Every row gives one point. Examples show where two turns around zero, p and q, send a point. Where does a point land after both, in the order given? Backwards means that the second turn is done in reverse. Each puzzle has new turns, and all numbers are rounded.

Turn p:
[ 22  -6 -25] => [ 21  22 -15]
[25 -8  9] => [ 14 -11 -21]
[-48  23 -11] => [-25  13  47]
[ 21 -23  15] => [  2 -13 -32]
[-12  -2  -5] => [-10   7   5]
[-8 15 17] => [ -3 -18  15]
Turn q:
[ 19  43 -13] => [ 8 29 39]
[-12 -21 -26] => [ 24   0 -26]
[-28 -21  14] => [-18  -8 -32]
[ 6 -2  5] => [-2 -7  4]
[14  0 19] => [-12 -15  14]
Where do these land?
q, then p: [-10 -14  -1] => [ 2 17 -3]
q, then p: [ 14 -14 -19] => [ 16  -1 -23]
q, then p: [ 42 -32   8] => [-16  -7 -50]
p, then q: [-19  24  18] => [-24 -23 -13]
q, then p: [ -3   9 -11] => [12 -5  7]
p, then q: [-25  27   5] => [-33 -16  -4]

Turn p:
[  2  13  18 -11 -14 -14] => [  7  21  17   2  -2 -16]
[ 14 -15   7   8 -11  16] => [14  1  6 -2  0 26]
[-7 17 -9 -6  1 22] => [-16   0  -5  13 -21   6]
[-25  -6  -1  -6   6  -6] => [-18 -13  10  -4   6 -11]
[ 15   4  22  25  -6 -31] => [ 34  11   4  11  26 -16]
[ -3  13  -8 -11  41  -7] => [-29   7 -29  -1  12 -15]
[  3 -25 -29   2 -16  19] => [  8 -27  -2 -18 -20  23]
Turn q:
[-16 -17   9  25  -5 -21] => [-33  11  15   2   3 -15]
[ -3  -5  -6 -31  27  -8] => [  4 -11  -3 -33 -17  17]
[ -8  26  13  -5   0 -11] => [ 15  22   7 -14   9  -3]
[ 48  -1 -17  14 -10  18] => [ 15 -30 -29  27   4 -22]
[-16  -4   9  -4   8  18] => [-2 -3 13  1  8 23]
[ -1   4   7 -21 -10  10] => [ 19   2   9   4 -11  11]
[ -4  -4 -16  21 -10  -6] => [-19   9 -13  13   2  -8]
Where do these land?
q, then p backwards: [ -4 -10 -18  -6  -7 -17] => [  3  14 -14 -18   2   8]
p, then q: [ 18  -1  15  18 -32  -1] => [ 23 -21   2  11  15 -24]
p, then q: [-3 20 13 -7 -3 12] => [ 1 19  3  9 17 -4]
p, then q: [ 10  -1 -14   9   6  17] => [ -4  -7 -14  18  -3  10]
q, then p: [ -8 -38 -24  18   5  19] => [-12 -46  16   8   4  14]
q, then p: [-7 27  7 10  3  5] => [-10  14 -24   8   4  -3]
q, then p: [  4  -5  17 -25 -10 -23] => [17 25 23 -6 -6 -9]
p, then q: [-10   8   4 -17  38 -11] => [-16  25 -10 -27   0  18]

Turn p:
[ 0  3  8 -1  1 -4 13  5 13] => [  4  -7  13   2 -11   6  -3   6   5]
[ 16   3 -12   5   8  11  -6   2  -1] => [  7  15  -3   4   4   5  -3   0 -17]
[10 10  1  1  2  8 11 -1 -8] => [  8  10  -4   4 -12  -3 -10   0  -1]
[ -9 -10   2 -15  -3 -15   6  -2  -6] => [  2 -15  -7 -10   3  -6   3  10  14]
[-9  7 -5 11 10  6 -6 13  8] => [-9 12 16 11  5  0  5  4 -4]
[ -1 -12  -3  10  -1 -12 -10 -12 -11] => [  5  -7  -5  -7  15 -14   6 -12  -3]
[ -4   8  -1  -4 -14  -3  -4   2   7] => [-7 -7 -5 11 -3  8  5 -2  5]
[-10   8  -2 -10   3  12  10   1  13] => [ -9   6   5   0 -17   7   6  12   2]
[  7 -14   2  11  -9   4   3  -2 -10] => [ -1  -7  -4  -5   3 -10 -14  -8 -11]
[ -7  -3   4 -11   8 -12 -10  -9  -3] => [  4  -1  -4 -12   9   1  12  -1  13]
[ 6 -1  7  3 -5  4 -6  3 -3] => [-3  1 -1  1  4  4 -9 -8 -1]
Turn q:
[ 14   6 -12  -8   6   1  -4   0  -5] => [  9   9 -13   6  -7  -8   6  -5   0]
[-7 10  4  6  0  1 -8  0 -3] => [-5 -5  8  3 -2 -7  3  1  9]
[ -1   7 -18  -1  -1  -2   2  -2   2] => [-1 12  0  1  1 -6 13 -3 -5]
[ -3 -13   0   5  -1   7   6   7  -6] => [ 10  -6   8   3   5   4  -6   2 -10]
[ 0  9  1 -1  7 -5  5  9  4] => [ 1  8 -1  4  9  3  1  0 11]
[ -2   7   6  -5 -20  -3   2  -5  -4] => [ -2   0   3 -16  -8  -2   4  15   3]
[15  9  5  8 -1  2 -1 -5  6] => [ 3 -5 -5 -6 -7  6  8 -9 11]
[ -7 -48   5   5   2  -4  -4   1   6] => [-10 -19  -1  11   5  22 -19   2 -33]
[-4  7  2 -3 -1 -3 -4  7 -4] => [-1  3  3  5 -1 -4  0  8  7]
[-4  9  6 -7  2 10  0 -4  9] => [-4  8  5 -7 -5 -2 -8 -8  8]
[-1 -3  2  1  7 -4  5 -8 -5] => [-2 -6 -6 -3  8 -5 -2 -2 -3]
Where do these land?
q, then p: [  2   8   3 -11   4   6  -3   1  -1] => [ 2 -4 -2  9  2  9  8 -5  1]
p, then q backwards: [ 3 -7 12  7 13 -3  7  3 11] => [ -9   0   5   6 -11  16   7   5  -1]
q, then p: [ 9 -2  1  6  9  0 -1  1 -6] => [  6  -3   0  -4   2  -3   2  -2 -13]
p, then q backwards: [-12   3 -12   8 -16  12  -9 -10  -3] => [ -1  -2 -15   0   9 -10 -14 -18   7]
p, then q: [-3 14 -1 -1  3 -8  0 -6 -3] => [ 1  2 -2 -8  4  9 10 -6  3]
p, then q: [ 0  6 -1 -8 -5 -3 -6  2  7] => [ 5  1  9 -2  1  3 -1 -9 -4]
p, then q: [ 9 -3  5 12  2  1 11 14  1] => [ -2 -16  -2   9 -11   1  -3   5   8]
p, then q: [-3 -4  7  4  5 -7 -4 11 -5] => [-8 -3 -5  8  2  4 -7 -6  8]
q, then p: [-11   5 -13 -14  -7   9 -13 -15  -2] => [ -1 -13 -11  12   0  -8   5  -5  22]
q, then p: [13 -5 10 -2 -1 -9  1 -2  2] => [ -8   2  -5   0   2   3   2  10 -14]
q, then p: [-14   1  -5  -8 -13   9   3 -11  -9] => [ 4 -7 -9  1  7  2 -5  3 23]
q, then p: [  9 -17  -6   6   6  -8  15  11   6] => [  4  24  -1  -5  -1  -7  -8   2 -14]

Turn p:
[17  0 -2 -2  3  4 -6 -9  9 -7 -3] => [  2  -8   2  12  -3   1 -11  -6  -1   0  14]
[  6  11  14  -4  14  -2  -8 -13  -8   5   0] => [ -3   0   1  21   3 -16   2   3   2  13  -1]
[-12 -10  -2  -1   4   7   3   3  13  11  -8] => [-13  11 -11   0  -5  10  -2  -2   2 -10  -4]
[ 21   8  -2   2   1   0  13 -11 -20   5   6] => [  4 -20   4   8  -5   3  13   9  -6  21   4]
[  0 -14  11  -6 -11   2   7   3  -3 -14  -7] => [ 13  -9   2  -2 -12  -2  -1  -2   6 -16 -10]
[-14 -11 -11  -2 -15  14 -18 -11   3  13  17] => [  2  14  -4  -1   7  15  -4 -28 -14   8 -15]
[  2  -7  -2 -18  -5   7 -15  14  10   5  -2] => [-12  -3   5   1   7   2 -15  -9 -11 -17  -9]
[  6  11  -5  18  22 -21 -13  -3 -12  12 -19] => [-11  -1 -20   7  17 -21  19   8   0   6  23]
[  3  -1   1   4  16 -31  13   1   3  -2  -1] => [-14  -5   3 -11  -6 -15  12   4  20   4  16]
[  0  17  16   8 -19  -7  22  20  11 -15  -1] => [ 14  -3  18 -13   7  10  -2  25  25 -13  -1]
[-26 -15   2  11  -4  18   6  15   5  -9  27] => [ 10  17  -9 -29  -8  11 -20  -1   3   7 -23]
[ -4  10 -18 -11  -5   8  -5  -8  -9  -3  -8] => [  5   8   8   7  -1   2   8  -1 -24  -3   6]
Turn q:
[-22  16  -1  -9 -18   1  -6  12 -17 -11   5] => [ -6  15 -12   0  -4  13 -18  -9 -22  12 -13]
[  5 -10  20   8   9 -15 -18  17  -4   1 -10] => [ -5  -7  17  21  13  -2   7  13 -18  -8  -5]
[ 15  -5 -14 -21   0   6   3  -7   4  10  17] => [ 13   5   3 -20 -19  -7   0  11   4   5  15]
[-18 -14   6  11  16  19  -1  -8   2 -12   0] => [ 11  11  12   9  14  15   7 -19  14  -1   0]
[ -2   3  -5  -2  16 -13   4  11 -14   3 -11] => [  4  -1  -8  -5  15  -6   9   3 -17 -11  -8]
[-18  -1  12  11 -17   6 -15 -13   2 -11  13] => [-12   9  14  10 -10  22 -12 -10  10   6 -11]
[  4  -8  -4   5  13   7   4  -7  -5 -21   2] => [ 14   9  -2   9  -4   3  10 -12   7 -14   1]
[ 10   6  13  -4  -4 -19 -11  -6   0  18 -18] => [-21 -24  11  -7   2  -6   0   8 -14  -8   3]
[ 16   8 -14   9  11  -3  -1  11  18  10 -17] => [ -9  -8  -5   2   8 -30  18   3   4   5   4]
[  0  14   5 -11 -16  -5   8   0  20   1  16] => [  4 -14  -3  -3 -18  -4 -16   3   6  20  -7]
[ -6  -6  -4  -6 -17  19  11  -7   3  -7   0] => [  3   8  -7  -1  -3   6 -17 -12  12   5  15]
[  5 -15 -20  -4   7 -13  15   4   1   1  10] => [ 18   9  -6  -9   0 -16  -3  14   9 -12  -5]
[ 10  13   7  13  -1  10   9  -6 -11  18  -7] => [-14 -13 -15  -5   6  14  14   6   4   2  11]
Where do these land?
q, then p: [  9   0  -3   6  32   2  -3  -9 -30  -7  -5] => [ 18  -7  13  -2 -32   4   1  23  -5   7   7]
q, then p: [  8   0   0 -29 -11   9  -1  -3   8  -4   1] => [  4 -12  11   1  14   0   3 -21  -2  12 -13]
p, then q backwards: [-25   6   7  -2  -3   0   7 -13   7  25   0] => [-11   3 -10  29   3  10 -16   1  -7  -5  11]
q, then p: [  4 -11  -2   9  -8  -4  10  -2   4  14   1] => [-10   5   1 -11   3  -3 -16  -1   3  -8   2]
p, then q: [ -1   3  -1   6 -10   1  -7 -13   6 -12  -6] => [  0  -5  -2   5 -17   3  12   3   8  -1   2]
q, then p: [ -3  -3  -9  11 -13   5   4  24  -5  -6  -5] => [-5 11 -8 -9 16 -3  4  8 -8 10 16]
q, then p: [  0   8 -18   8   3   7 -15   7   8  -1   2] => [-8 10  9  1  6  5 19  9 10  3  2]
q, then p: [  7  13   3   6 -15  -5  11  18   7   7  -3] => [-13   3 -16 -18   9   2   8  -8  -8  -4   3]
q, then p backwards: [  5  -5   5  -9  48   5   9  -8  -4 -15 -15] => [  1  -6  -8   4 -38 -18 -14 -12 -18 -12 -19]
q, then p: [  6  -5  10   7  -3   6 -15   7  -1  -4   3] => [ 8  3 -9 -3  7  6  1 11  8  7 -8]
q, then p backwards: [ -6  -4   4  -7 -12 -23   0   3  10   9 -14] => [ 12   1   7 -14   8   0 -12  22   0  -4   7]
q, then p: [ -3  -3   4  -6  -7  -3   1  -9 -10  -7  42] => [ 12 -13   7  14  18  21 -11   8 -12 -20  -6]
